Each wall is flat, endless, passes through zero and stands at right angles to its row. A trip goes straight from one point to another. List the walls that it crosses, first one first.

Walls:
(1): [11.5 -6.0  7.2]
(2): [ -2.2 -12.7 -18.5]
(3): [ 11.6 -14.7 -34.4]
(4): [-15.3  -2.5  -4.7]
(5): [10.5 -6.2 13.1]
Trips:
[ 6.3  7.5 22.3] to [  5.0 -10.9  -7.6] => 3, 2
[11.3 24.3 12.5] to [-8.6 16.5 22.2] => 1

Walls:
(1): [ -8.0  -8.9 -29.4  13.1  -1.9  -0.8 -40.0 -10.8   1.6  11.7   9.3 -15.0]
(2): [  7.6   3.7   0.4 -23.8   8.7 -12.3 -15.5   2.3  13.9 -14.8 -11.8   6.8]
(3): [  6.5  -2.4  10.8  30.3  -3.4 -13.0   4.8  -6.8   6.5   3.5   7.4 -21.4]
(4): [-22.3  14.3  -3.7   8.2   5.6  -6.7 -22.2  -6.5  -0.6  18.5  -2.5 -12.9]
(5): [  7.1  16.6  -1.6   5.3 -25.6  -2.4  23.3 -12.9   4.9  14.6   5.4  18.3]
Trips:
[-31.8   2.9  15.8  34.1  10.4 -28.5  -3.7  -6.8   7.2  -7.0   0.7 -19.7] to [  7.9  21.2   0.1  13.9  -5.5  -2.0  -1.7  -1.8 -15.0  19.8  -1.2 -36.7] => 5
[  1.2   6.1 -33.7 -10.3  -1.5  16.8 -16.5  -5.7  15.5 -21.2   6.9   5.4] to [  7.3   7.1   4.2 -29.6  12.6   7.8  -7.2   1.1 -14.3   6.9  -3.4  13.2] => 1
[-16.3  26.3  15.6  10.7   4.8  27.8  -4.1 -14.7   8.4  10.3 -13.6  20.4] to [17.4  9.9  9.0 14.5 16.0 -3.4  7.7  1.1 -6.2 22.8 -2.4 -6.2] => 3
[ 10.7   0.0   9.7  10.5  12.6 -22.3   9.6  16.2   3.7  -4.1  -1.1   8.0] to [ 26.7  14.5  -9.4 -24.5  -4.4 -34.3  -3.6 -35.5 -16.6 -12.7 -15.4  -4.7] => 5, 3
[-4.4 13.3  8.8  2.0 17.3 29.5 -0.4  9.6 23.9  7.6 -4.6 -1.9] to [ 32.5  -9.9  11.0  -9.1 -24.0   4.8  11.0   3.5  13.8 -23.5 -18.2 -14.5] => 4, 3, 5
[ 20.3  20.2  19.0   9.1  -6.2  -2.6  27.7  -7.4  -5.1 -18.6  -9.4   6.3] to [  5.3  20.8 -26.6 -13.6 -21.1  13.3   7.2  22.8 -30.7 -22.2 -13.6   7.6] => 3, 2
[ 36.7  -7.8 -33.8 -30.1  22.5  11.9  -2.4 -21.8   1.1 -11.9  13.9  -1.3] to [ 18.6 -33.0  -2.3   6.7   7.1  34.4 -16.8  16.8  10.6  14.9   3.5   1.6] => 2
[-36.1  -6.8  11.4 -15.6 -17.6 -11.3  -4.3   3.7 -14.4  18.4   7.8  11.0] to [ 10.3   9.2  -6.5 -16.4 -15.5 -17.8   4.4 -22.9 -28.1  -2.9 -12.3   8.7] => 1, 2, 4
